Every row gives one point. Before rounding, the points of a table are all equally far from one centre. They may lie mostly on one side of it. Where is the centre, to within rounding?

Points (7 x 3)
[[-3.06 -2.81  1.97]
 [-3.50 -1.54  2.01]
 [-4.08 -0.21  0.76]
 [-2.09 -1.47  2.72]
 [-0.47  1.22  0.91]
 [-2.62  0.29  1.97]
 [ 0.69 -2.80 -2.13]]
Centre: [-1.45 -1.46 -0.32]

Points (15 x 9)
[[ 1.88 -2.11  0.01 -1.10  2.21 -1.49 -3.87  2.13 -4.18]
 [-0.98 -1.30 -5.48 -0.85 -1.32  0.53  1.03  0.86 -1.56]
 [ 0.92 -1.17  0.27  2.25  1.74  0.96 -3.17 -2.71  2.09]
 [ 1.49  0.30  0.50  0.61 -0.74 -3.38 -0.63 -2.62  1.47]
 [-2.56 -1.94 -0.27  2.98 -0.01 -3.79 -0.91  1.09 -1.91]
 [ 3.46  1.29 -2.73  0.12  2.32 -3.35 -2.16 -1.95  0.15]
 [ 2.78 -1.10  1.57  3.56  3.59 -0.69 -0.16  1.23  0.76]
 [ 2.27  3.33 -0.54 -1.67  3.33  0.12 -2.10  2.01 -1.68]
 [-0.62 -1.68 -2.70 -0.68  4.48 -3.47 -0.99  1.69 -0.70]
 [ 0.08 -0.90 -0.17  3.05  2.00 -2.07 -3.63 -0.06  3.29]
 [ 1.82 -4.06 -1.22  2.78 -0.67 -0.76 -2.82 -2.21  0.76]
 [ 1.84  2.08 -0.55  1.85 -2.43  0.74 -2.04 -2.72 -1.45]
 [ 2.02  0.53 -3.46 -0.09  3.75 -1.60  1.81 -0.98 -1.00]
 [ 2.49  1.55 -0.91 -2.88 -0.63 -0.56 -2.78  0.02 -3.65]
 [-2.70 -1.62 -4.62  1.13 -0.14 -1.20 -0.30  1.82  2.04]]
Centre: [ 0.93 -0.40 -1.51  0.88  0.44 -0.40 -1.42  1.12 -0.61]

Points (23 x 20)
[[ 1.89  0.55  1.02 -0.93 -2.17  1.93 -3.60  1.75  1.33  0.83  1.80  0.94
  -0.88  0.44 -1.69 -4.56  1.18 -3.56 -1.07  0.11]
 [ 2.49  3.46  2.41 -2.06  0.21  3.23 -3.96  3.25 -1.72 -0.13  3.94 -0.04
   2.96 -0.89 -0.76 -1.89 -2.10 -4.10  1.01 -0.25]
 [ 0.28  1.18  3.71 -1.90  2.09  5.07 -1.65  3.54 -2.24 -0.28  3.60 -0.78
  -1.49 -2.49 -2.54 -0.11  1.12 -4.07 -1.27 -0.36]
 [ 2.46  0.24  1.19  0.45  0.38 -1.33 -2.65  0.82 -0.62  1.20  0.13 -1.11
   0.83  1.76 -3.07 -4.50 -0.06 -3.48 -0.94  0.15]
 [ 0.92  3.38  3.56 -2.46  0.07  3.62 -0.14  0.81 -0.79  3.47  1.32  0.80
   2.89 -4.37 -3.81 -1.24 -0.38 -2.09  2.41 -2.32]
 [ 1.10 -1.29  2.03 -0.72  0.07  2.44 -1.39  3.25 -1.76  0.07  2.41 -1.64
   2.96  0.44 -0.79 -1.51 -1.59  1.15  0.46  2.09]
 [ 2.22 -1.61  2.83 -1.11  1.08  2.56 -3.64  1.65  0.26  1.03  0.69 -1.17
   1.36  0.38 -5.30 -2.45  0.73 -2.03  1.27 -1.16]
 [ 1.49  3.26  3.14 -1.82 -0.95  0.47 -2.50  0.12 -2.27  1.70 -0.30  0.09
   1.94 -2.56 -3.56 -0.44  0.57  0.68 -0.42  1.97]
 [ 1.61 -1.53  5.60  1.22  1.83  3.72 -2.28  0.81  0.95  1.34  3.13 -0.06
  -0.51 -2.24 -0.35 -1.61 -0.27 -2.81  1.09  1.19]
 [ 1.34 -0.66  1.53  1.25  1.59  1.86 -1.80  0.61 -0.26  0.25  2.23  0.89
  -3.09 -0.74 -1.63 -1.72  0.13 -1.50  2.86  2.51]
 [ 0.89 -0.91  4.00 -1.13 -1.32  1.33 -4.14 -0.39 -0.59  2.16 -1.26 -1.21
  -0.32 -2.32 -3.48 -1.12 -1.93 -2.72  1.39 -0.60]
 [ 1.97  1.54  3.95 -1.66  1.71  3.61 -2.12  1.26 -1.48  0.39  1.47 -3.17
   0.71 -1.50 -4.92 -2.06  2.61 -2.34 -2.27 -0.72]
 [ 0.84  0.76  0.13 -1.82 -0.92  1.88 -1.77 -1.42  1.17  1.12  0.44 -2.30
  -0.75  0.19 -4.38 -0.12 -3.08 -3.29  0.87 -1.97]
 [ 0.46  2.53  4.69  1.01  1.55  1.41 -3.67  1.99 -2.32  0.20  0.86  0.37
   3.26 -1.95 -3.88 -0.22  0.09 -1.02 -1.76 -1.02]
 [ 0.75 -0.13  3.05 -0.73 -2.75  2.03 -0.61  1.94 -0.39 -1.16  1.89  0.37
   1.83  0.86 -2.03 -1.65 -0.82 -0.87  4.02 -0.59]
 [ 2.10  1.24  0.11 -3.21  0.98  2.29 -3.62  1.06 -2.07  2.33  4.43 -1.00
   0.47 -1.02 -1.91 -4.38  0.30 -5.07 -0.65  1.04]
 [ 1.48  2.51  2.28 -0.18 -1.23 -1.13 -3.84  1.13 -0.91  0.74  1.96  0.29
  -0.26  0.12 -3.95 -4.93 -2.46 -3.26  0.84 -0.57]
 [ 0.71  2.48  4.88 -1.29  0.67  3.01 -1.09  1.96 -0.52 -1.56  3.71 -1.01
   0.88 -1.75 -3.66 -1.03  2.97 -3.12  2.25  0.56]
 [ 1.59 -0.96  4.75 -0.80  1.88  2.63 -0.77  2.53 -0.51  1.75  4.62 -1.40
  -2.52 -2.74 -3.43 -2.81  1.58 -3.07  2.65 -2.65]
 [ 0.27  0.01  1.51  2.56 -1.67  2.88  1.48  2.53 -0.20 -1.04  2.94 -0.19
   1.39  0.28 -2.92 -1.13  2.28 -1.16  0.54 -1.81]
 [-2.38 -0.67  3.57 -1.90  2.00  2.53 -1.89  1.96 -1.89  1.28  0.90  0.59
   2.80 -0.64 -3.72 -2.55 -0.40 -3.62  0.50  0.08]
 [ 1.83  0.70 -1.05  0.24  1.09  1.69 -2.97  2.03 -0.80 -0.20  1.60 -2.65
  -2.12  0.17 -1.73 -0.10  1.48  0.90  2.67 -0.40]
 [ 3.22  0.78  1.18  0.46 -1.58 -0.09 -1.08  3.51 -1.98  2.98  1.10  0.10
   1.65 -0.77 -4.21 -0.75  2.56 -2.50  0.02  1.24]]
Centre: [ 0.99  1.25  1.83 -0.85  0.51  0.91 -0.90  1.25 -0.84  1.36  2.57 -0.94
  0.26 -1.94 -1.28 -1.36 -0.28 -1.87  0.11 -1.43]

Points (27 x 24)
[[-4.69 -2.45  5.75  1.53  1.69 -0.79  1.36  0.20 -5.60  0.89 -2.93 -0.09
   0.62  1.06  0.46  1.38  1.56  0.61  1.64  0.37 -0.18 -0.51  1.72 -0.61]
 [-4.38 -0.87  4.62  1.18  0.42  1.18  4.42 -1.07 -1.94  0.34 -1.91 -1.03
   4.08 -0.50 -0.72 -1.53  2.53  0.18  2.02 -0.92 -0.45 -0.26 -1.28 -4.41]
 [-3.19 -0.11  3.73  3.54  0.16  0.27  0.93 -0.23 -4.38  0.02 -3.47 -1.18
   1.11  0.45 -1.09  1.96  1.55 -3.36 -0.25 -2.48 -1.35 -0.96 -1.23 -1.98]
 [-5.79 -1.02  2.66 -0.03  1.33  0.47  4.41  0.55 -2.26  1.43 -2.26  0.42
   0.65  0.85 -1.83  1.31  2.34  1.21  1.38 -0.50 -0.82  1.24 -1.07  0.51]
 [-1.84 -0.68  1.38  1.65 -3.05 -0.35  0.85 -1.64 -3.65  1.71 -2.52  1.92
   0.71 -0.70 -1.74 -0.89  2.46 -1.19 -0.04  2.33 -1.07  0.98  0.91  0.42]
 [-2.47 -0.52  1.51  0.30 -1.64  0.85  3.10  1.59 -2.51  2.60 -0.92 -0.14
   1.37 -0.26 -1.04  0.77  5.63 -0.70  1.06  1.31 -0.19 -1.38  1.03 -0.51]
 [-1.04  1.01  1.49  1.66 -0.58  0.32  1.13  1.45 -4.54  2.64  0.15 -1.42
   1.71 -1.23  1.04  3.15  4.69 -0.52  2.94  0.33 -3.27 -0.28  0.87 -3.24]
 [-2.49  1.16  2.06  2.41 -1.85  0.68  2.74  1.32 -5.92  1.38 -0.05 -1.73
   2.95  0.51  0.83  1.84  3.06  1.55  2.87  3.04 -2.07 -0.44  0.60 -3.33]
 [-1.11  1.19  4.61  0.71  0.30  2.63  2.81  3.23 -4.01  1.28 -1.87 -0.67
   0.41 -1.65 -0.99  3.38  1.43 -1.04  2.77 -1.23 -1.59  0.85 -0.83 -1.03]
 [-2.29  1.53  3.98  0.39  0.03 -0.76  0.87  1.37 -5.06  2.07  0.45 -0.55
   1.19 -0.97 -0.09  0.93  0.89 -0.52  2.01  2.99 -4.06 -0.32  2.18 -4.66]
 [-1.87  0.06  5.43  0.39 -1.14 -0.16 -0.08  1.66 -3.94  0.20 -0.68 -1.21
   2.96 -0.42 -1.84  2.13 -0.34  0.24  1.17  1.06 -0.66 -2.78 -0.87 -3.98]
 [-2.44 -0.08  5.04  0.94 -0.40  1.19  2.10 -0.43 -2.57  1.00  0.43  0.92
   2.55  0.89 -0.49  2.95  0.49 -2.47  2.02 -2.45  2.46  0.51 -0.34 -1.89]
 [-1.28 -0.72  2.26  0.54 -0.34  2.27  1.99 -0.09 -5.70  2.16 -1.29  0.97
   0.34 -2.05 -1.05  0.86  0.95  2.79  4.78  0.93 -0.48  0.89 -0.72 -1.71]
 [-3.80 -0.25  4.10 -0.36 -2.28  2.10  1.48  1.71 -4.85  1.66  0.09 -1.84
   1.77 -0.65  0.75  0.95  4.69 -0.34  2.49 -1.76 -1.70  0.86 -2.02 -0.94]
 [-2.11  0.82  6.29  3.78 -1.05  2.15  0.94  0.54 -1.86  2.58  0.77 -1.36
   0.34 -1.80 -0.91  1.41 -1.54  1.41  0.80  0.12 -1.56 -0.37 -0.95 -0.85]
 [-1.90  0.75  1.71  1.68  0.32  1.24  4.13  0.54 -5.17  1.59  0.42  0.35
  -0.64  0.08 -2.04  1.38  3.10 -0.16  0.54 -3.11 -0.49 -1.46 -0.60 -2.50]
 [-2.07 -2.94  4.81  0.60 -2.86  1.49  1.48  2.09 -5.43  0.13 -2.08 -3.82
   1.47  0.03  0.30  0.57  1.68 -0.57  2.71 -1.47 -1.84  0.51 -0.87 -0.01]
 [-2.31 -0.82  5.06  2.52  1.45  0.03  3.32  2.34 -1.94  2.60 -2.45 -1.79
  -0.25  1.68 -2.07  0.77  3.05 -0.56  1.93  0.48 -1.26  0.89  0.14 -1.07]
 [-2.63  1.10  2.35  3.25  1.17  1.61  1.91  2.28 -3.79  2.78 -1.66 -1.00
   1.21 -0.24 -1.46  0.60  3.44  1.24  4.02  1.92 -2.14 -0.29 -0.92  0.93]
 [ 0.62  2.16  1.73  4.45  0.83 -0.39  1.35  1.72 -1.25  0.43 -1.24  2.70
   0.27 -0.79 -0.97  0.82  1.84  0.72  2.41  0.41 -4.50 -2.24 -0.27 -1.44]
 [ 0.01  1.74  5.37  2.23 -0.55  0.42  3.25 -0.05 -5.54  1.90  0.63 -1.18
   3.07  0.06 -1.28  1.35 -1.18 -0.20  2.08  0.80  0.15 -0.03  1.56 -1.35]
 [-1.74 -0.15  1.99 -1.05 -1.07 -0.36  1.12  1.51 -2.89  2.51 -0.74  0.03
   2.13 -0.14 -1.26  1.89  1.74  1.13  0.18  2.15 -4.84  0.33 -2.27 -2.19]
 [-2.06 -0.03  5.65  0.91 -2.87 -0.62  0.95  0.29 -2.30  1.70 -1.74 -2.35
   3.03  0.04 -1.52 -0.21  2.53 -1.68  0.76  0.11 -3.98 -0.47  1.57 -2.60]
 [-3.02 -2.69  3.26  0.74 -0.20  0.05 -1.19 -0.03 -5.84 -0.27 -2.91 -3.08
   3.41 -0.71  1.04  1.25  0.93 -1.02  3.21  1.06 -0.41 -0.49 -0.06  1.13]
 [-2.16  1.17  2.00  1.42 -3.87  1.36  2.21  1.33 -3.83  1.28  1.13 -1.48
   0.96 -0.89 -0.17  1.74  3.57 -0.21  5.10  0.71 -3.10  2.33  0.71 -1.51]
 [-4.03  0.40  4.66  0.55 -1.26 -0.61  2.28  0.19 -2.69 -0.72 -1.79 -2.44
   2.91 -0.20 -2.93  2.97  2.53  0.03  0.55  1.57 -1.83  2.36 -0.75 -0.16]
 [-3.55 -1.04  3.64  0.26  0.20  2.26  1.03  1.29 -1.67  2.20  1.14 -3.63
   3.51  0.86  1.41  0.24  3.22 -1.21  3.05  0.53 -3.06 -3.08 -0.20 -1.93]]
Centre: [-1.79  0.08  2.24  1.27  0.34  0.60  1.15  0.02 -2.30 -1.47  0.13 -0.74
  0.97  0.15  0.97 -0.39  0.94  0.22  1.62 -0.09 -1.65  0.35  0.44 -1.02]

Points (31 x 24)
[[-0.28  2.61  2.22 -1.85  1.36  0.24  2.28 -2.37 -3.31 -3.25 -3.71 -0.08
  -0.53 -0.72  0.05 -2.69  2.63 -0.82  1.18  2.57 -1.13 -1.78 -1.11 -0.39]
 [ 0.03  1.88  1.98 -0.05 -1.65  0.95  1.71 -1.85 -0.85 -5.18 -3.58 -1.80
  -0.95 -0.14 -0.11 -2.99  2.67 -0.55  2.37  0.17 -2.95 -1.10  0.20  0.04]
 [-0.59  3.12  0.98 -0.33  1.04  1.11  4.56 -1.63 -2.46 -4.90 -2.12 -1.83
  -0.59  0.00  1.07 -2.26  3.99 -2.63  0.67  2.08 -1.64 -1.00 -1.18  1.22]
 [ 0.73  3.66  1.21  1.00 -2.35  0.07  3.31 -1.77 -1.92 -4.77 -1.64  0.64
   0.45 -1.32  1.94 -1.33  1.83 -4.14 -0.53 -1.17  2.29 -2.51 -2.37 -3.33]
 [ 0.38  1.25  2.31 -0.99  0.29  0.97  2.17 -0.61  0.39 -3.10 -4.37 -2.20
   0.05 -0.78  1.52 -3.18  3.64 -2.52 -1.68  0.87  0.66 -0.15 -0.26  0.11]
 [ 1.39  3.47  2.99  0.59 -0.18  1.43  0.36  1.69 -2.61 -3.13 -1.46 -1.98
  -2.36 -1.44  1.76 -0.52  2.50 -4.53  0.92  1.29  0.03  0.91 -0.62 -0.47]
 [ 0.93  5.94  2.27 -2.15  0.67  1.01  2.30 -3.83 -1.15 -5.50 -2.10 -2.41
  -2.01  1.63  1.04 -0.41  1.15 -3.17  0.58  2.30 -0.22 -1.84  1.44  1.07]
 [-1.16  2.10  0.50  0.88 -1.07  1.23  3.55 -1.01 -2.30 -3.42 -1.67  0.72
  -1.13 -0.36  1.56 -3.21  2.63 -0.98  2.34  1.61  1.49 -0.62 -0.78  1.14]
 [-0.52  3.37  1.20 -2.29  0.15  1.18  1.75 -1.38 -0.27 -4.53 -2.56 -1.91
  -0.73  1.49  2.36 -0.60  3.37 -4.95  0.14  1.69 -3.54  1.67 -0.59  1.17]
 [ 2.00  1.21 -0.45 -2.74  0.47  2.63  1.64 -1.03 -2.73 -5.16 -3.03 -0.79
  -0.91  0.75  2.69 -1.22  2.41 -3.63  2.86  0.35 -0.59 -0.96 -1.61 -1.22]
 [-0.53  2.94  1.01  0.78 -0.95  2.06  3.69 -1.82 -2.18 -5.40 -2.52 -2.34
   0.19  1.23  0.68 -2.42  3.96 -3.47  1.01 -0.12 -1.14  0.32 -0.99 -1.00]
 [ 0.48  2.04  0.39 -0.17  0.75  2.34  1.44 -0.26 -2.23 -2.95 -3.72 -1.83
  -0.97 -0.23  1.76  0.70  4.90 -0.33  1.92 -1.13  0.85 -0.59  2.97  1.31]
 [ 0.61  5.59  0.65  0.49 -1.36  0.44  2.86  0.52 -2.32 -4.44 -2.93 -1.54
  -2.87  2.42  2.45 -1.42  1.19 -1.76  0.67  1.40  1.70  0.41 -1.13  0.24]
 [ 1.00  1.60  0.46  2.18 -0.41 -1.59  2.76 -3.62  1.55 -4.58 -1.91 -0.30
  -2.71 -0.31  1.03 -3.96 -0.26 -2.99 -1.47  0.68  0.78  0.40 -1.34  1.85]
 [-0.41  3.49  3.23  1.40 -1.33  1.67  4.14 -1.07 -2.42 -5.59 -1.79 -0.35
   1.03  1.91  1.34  1.01  2.47 -2.60  0.61  2.63 -0.96 -1.49 -0.24 -0.27]
 [-0.22  0.86  1.28  1.76  1.50 -0.47  3.02 -2.44 -1.55 -6.38  0.55 -0.85
   1.39  1.82  2.16 -1.63  3.43 -3.53  1.47 -0.30 -0.33 -0.23 -0.07 -0.20]
 [-1.93  4.97  4.24 -0.02  0.09  1.37  3.02 -1.93 -1.27 -2.97 -0.94  0.36
  -0.15 -0.14  0.58 -0.34  0.63 -0.47 -0.22  1.56 -2.35 -3.67 -1.34  1.10]
 [ 0.49  3.38  1.26 -0.71  2.29  2.10  2.90  0.67 -1.91 -2.95 -4.52 -1.01
   0.61  2.55 -0.12  1.16  2.01 -2.25  1.88 -0.65  2.02 -0.50 -0.60  0.08]
 [ 0.54  4.22  1.69 -0.22  0.13  3.39  3.72  0.52  0.10 -3.46 -1.16 -0.30
   1.87  1.92  1.12 -0.35  4.33 -0.07 -1.82  0.02  0.57 -0.49  0.27  1.22]
 [ 1.71  0.86  1.74  2.69 -1.33  1.53  3.81 -1.32 -1.35 -2.19 -1.11 -3.01
  -0.42 -2.37  0.49  1.04  3.64 -2.42  1.23  0.01  0.11  0.52 -0.87  1.86]
 [ 1.64  3.74  3.32 -0.41  1.74  0.27  3.59  0.61  0.88 -0.47  0.00  0.08
   0.09 -0.06  1.82  0.22  1.24 -3.54  2.25 -0.91 -0.35  1.60 -1.02 -0.06]
 [-1.98  4.31  1.92  0.68  0.63  0.65  3.54 -0.27 -3.14 -2.88 -1.42 -1.89
  -0.97  0.24  2.28 -1.18  2.51 -3.27  2.27 -0.73 -1.52 -1.85  0.09  1.63]
 [ 2.04  2.57  0.61 -1.76  0.03  1.96  2.48 -1.00 -0.60 -5.21 -1.80 -5.33
  -2.29  0.65  1.03 -0.53  0.83 -4.51 -1.22  1.79  0.89 -0.09 -2.19 -0.61]
 [ 1.37  2.62  2.33  0.51 -0.27  0.04  2.50 -0.10 -3.57 -4.16 -4.59 -0.79
  -0.21  0.40 -0.43 -1.32  1.73 -4.49  1.50  0.55 -0.77 -2.42 -0.91  0.39]
 [-0.14  4.53  2.56  0.16 -0.79 -0.30  0.15 -2.40 -1.13 -2.86 -4.46 -2.78
   1.53 -0.43  1.65 -0.45  2.36 -0.95 -0.42  0.10  1.88  0.12  2.78 -0.22]
 [ 0.27  3.93  2.47 -0.14 -0.33  2.28  4.01 -1.85 -0.01 -5.55 -0.63 -2.01
  -0.51  2.09  0.05 -1.44  1.15 -3.75  0.16 -0.03  1.89  0.34 -1.15  0.50]
 [-0.88  4.38 -0.28 -1.70  0.20  0.91  2.18 -1.81 -1.96 -5.71 -2.26 -3.45
  -0.21  1.38  1.32 -1.24  0.39 -1.95  2.17 -1.71  0.11  0.79 -0.05  1.41]
 [ 2.61  4.10 -0.07 -0.74  2.68  1.91  2.69 -3.25  0.63 -3.23 -1.91 -2.32
   0.05  3.56  2.81 -2.37  3.27 -3.63  0.64  0.34  0.98 -1.29  0.25  0.69]
 [ 0.81  5.62  2.84 -0.21 -1.15  1.11  3.30 -1.51 -2.04 -3.43 -2.64 -0.98
  -1.52  2.45  1.37 -0.72  1.36 -1.51  1.68  0.86 -0.27  0.08 -0.65  2.17]
 [ 1.89  2.80  3.18  2.00 -0.84  2.00  3.12  0.07 -2.54 -4.29 -2.16  0.35
   0.34  0.80  0.65 -2.33  2.55 -1.64  0.98 -0.94 -0.81 -2.19 -0.19  0.48]
 [ 1.03  4.30  2.43 -2.13 -0.78  2.43  1.32 -3.04 -0.20 -4.83 -4.41 -1.72
  -1.20 -1.55  0.75 -1.93  1.31 -2.42 -1.19  1.37 -1.71 -0.46 -0.29  0.93]]
Centre: [ 0.75  2.48 -1.60  0.43  0.08  0.06  0.95 -1.85 -0.17 -2.09 -0.65 -0.31
 -1.10  0.58  0.46  1.17  0.89 -2.01 -1.10  0.33 -1.07 -1.39  0.37 -1.24]

Points (27 x 24)
[[-1.78  1.66  2.86 -1.68 -1.18  0.40  1.74  0.59  1.33 -1.84 -0.39 -2.30
   0.40  0.01 -2.28 -2.35 -2.27  3.86 -3.76  5.94 -2.19  0.80 -0.96 -1.90]
 [-3.73 -0.03  1.64  1.79  0.55 -0.82  2.09  0.44  1.92  0.30 -2.57 -1.17
  -0.23  1.45  1.10 -2.99  0.37  3.01 -2.54  3.45 -2.14  3.01 -1.27 -0.84]
 [ 0.01  2.17 -2.67  0.94 -2.33 -2.49  2.09 -1.37  1.09 -0.82 -2.29 -2.89
   1.26 -1.85 -0.42 -2.58 -2.36  3.13 -0.64  3.66 -0.19 -1.17  0.40 -2.10]
 [-1.44  2.45 -2.03 -1.78  2.29 -1.09  2.65  2.64 -1.81 -2.27 -1.31 -1.74
  -0.17  0.18  2.10 -1.83 -1.22  1.45 -2.68  2.75 -1.36  0.08 -1.41 -0.15]
 [ 0.52  2.29 -0.73 -2.14  0.57  0.43  0.37  1.03 -0.96 -0.56 -2.77 -2.27
  -1.88  1.72  1.07 -1.04  0.40  5.44 -1.84  3.70 -2.20  0.09 -1.88 -3.91]
 [-0.69  2.02  0.61 -0.17  0.15  0.11  3.59  0.87 -3.24  0.25  0.07 -0.28
  -0.39 -1.70 -0.47  0.59 -4.67  3.61 -0.13  5.54 -3.09  0.09 -1.35 -0.44]
 [ 0.22  0.86  0.78 -1.33 -2.27 -3.38  2.59  2.51 -2.29 -4.25 -3.62 -2.26
   0.08  0.62 -1.13  0.20  0.84  1.67 -2.99  5.04 -2.35 -0.83 -0.06 -1.81]
 [-2.72  3.79 -0.83 -0.99 -2.58 -1.30  0.43  1.41 -1.56 -0.26 -1.33 -0.40
   0.62 -1.33 -1.54 -1.01 -1.19  1.74 -1.69  2.61 -3.47  1.87 -1.48  2.02]
 [-1.95  2.90 -0.15 -0.91  0.38 -1.18  2.35  1.04 -0.98 -2.66 -5.04  0.42
   0.43  1.53  1.77 -0.67 -0.68  1.95 -0.90  2.73 -2.50 -0.04 -1.63 -3.53]
 [-2.32  3.33 -0.61 -0.03 -0.35 -0.70  3.10  2.80 -1.46  0.91 -2.65 -1.38
   0.17  0.15  0.40 -1.27 -1.08  3.32 -4.76  0.97 -1.99  0.53 -1.80 -1.34]
 [ 0.97  1.00  0.50  0.74 -2.05 -0.97  1.43 -0.37 -2.63 -0.87 -2.84  1.39
  -1.83 -0.84 -2.13 -1.25 -2.29  4.69 -3.06  2.74 -1.91 -0.30 -1.08  2.42]
 [ 0.63  3.07 -0.07 -0.08 -1.11 -3.29  2.33  2.35 -0.31  0.28 -2.70 -2.02
   4.82 -0.34  1.69 -2.87 -1.19  3.21 -1.22  2.66 -0.71 -0.23  0.97 -3.31]
 [-2.73  1.88  0.11 -0.32 -0.48 -0.69  1.74  1.54 -0.99 -2.32 -2.29 -5.44
   2.05  0.17  0.34 -1.94 -0.96 -0.02 -3.28  3.79 -1.74  0.19  1.40 -0.69]
 [-1.45 -2.04  0.39 -1.96 -0.32 -1.15  1.13  3.52  2.66 -1.62 -2.65 -0.47
   2.47 -2.00  0.23 -1.88 -1.49  5.43 -1.99  3.84 -3.46 -1.47 -0.66 -2.06]
 [-1.24  1.07 -0.18  1.14  1.07  0.02  2.39 -0.57 -0.57 -1.71 -2.65 -1.68
   0.94  0.83 -1.66 -2.40 -2.65  2.59 -1.72  2.76  1.33  2.44 -0.13 -3.06]
 [-0.53  1.40 -1.32  0.44 -0.67 -3.53  1.11  1.21 -0.49 -2.28 -3.71 -0.49
   1.95  1.64 -2.01 -0.16 -0.50  3.21 -4.73  1.77 -0.42  1.31 -0.36 -1.85]
 [-1.44  2.05 -0.82  1.80 -0.77 -2.49  4.26  1.52 -2.05 -3.23 -1.31 -0.47
   2.04 -1.97  0.62 -0.92  0.55  1.60 -2.54  6.05 -1.53  0.26 -0.23 -0.30]
 [ 0.82 -0.58  0.35 -1.55 -1.42  2.08  4.78  0.50 -2.23 -3.40 -1.92 -1.69
   1.76  3.17  1.35 -3.07 -1.43  4.49 -2.05  4.03 -2.16  1.65 -1.40 -0.95]
 [-1.19  2.76  0.90 -0.57 -1.64 -4.71  0.76 -0.23 -0.95 -4.05 -4.08 -0.54
   1.87  0.58  1.46  1.61 -0.55  2.78 -2.77  2.96 -1.82  0.46  1.96 -1.24]
 [-2.96  2.24 -2.19 -0.72  0.72 -1.22  2.24 -0.34 -1.25 -3.02 -2.16 -0.63
   0.34 -0.09  0.03 -1.78 -2.45  2.92 -3.74  4.07 -2.37  0.30  0.69 -0.27]
 [-2.04 -0.42 -1.25 -0.36 -2.54  0.83  0.44  2.90 -0.15 -1.66 -3.04 -2.88
   0.65  0.30  0.28 -1.49 -1.21  2.14 -5.45  0.71 -0.25  0.92 -1.03 -1.34]
 [-2.24  3.33  2.58 -0.07 -0.32 -0.92  1.07  1.89 -2.10 -3.77 -2.90 -3.65
  -0.41  0.21  0.36 -1.73 -1.18  1.62  0.05  3.96 -3.42  2.28 -0.71 -1.84]
 [-1.24  1.30  2.61 -1.78  1.43 -0.62  2.31  0.66 -1.48 -2.11 -3.51 -2.33
   1.93  2.20  2.22 -2.93 -0.95  4.78 -2.49  5.10 -1.83  1.27  0.23 -2.16]
 [-2.22  0.58  1.22 -1.39 -1.40 -3.00  3.46  1.61 -1.84 -1.41 -2.78 -0.79
   2.87  0.07  1.54 -3.71  2.17  3.25 -1.25  2.77 -2.58 -0.59 -1.60 -3.13]
 [-1.24  1.56 -1.49 -0.39 -0.04 -3.52  4.22  1.80 -1.37 -2.59 -3.43 -0.12
   0.30 -0.34  1.37 -1.84 -0.97  4.49  0.19  3.97 -2.41  1.30 -2.32 -1.87]
 [-2.81  0.84  0.29 -1.91 -0.24 -1.04  1.87  1.89 -2.90 -1.70 -3.89 -0.85
   1.97 -0.55  0.88 -2.02 -0.35  2.22 -4.45  3.39 -0.82  0.22 -1.09 -1.98]
 [-1.96  0.73 -0.24 -1.78  2.68 -0.51 -0.07  3.62  0.42 -1.02 -3.16 -1.84
  -0.10  0.50  0.89  1.54 -1.72  3.60 -1.23  3.92 -3.24  1.61 -1.79 -2.13]]
Centre: [ 0.21  0.04  1.21  0.31 -1.53 -0.60  1.42  0.94 -0.34 -1.19 -0.57 -1.38
  1.12  0.44  0.89  0.09 -0.72  3.28 -0.77  2.37 -2.07 -0.08 -0.08 -0.53]
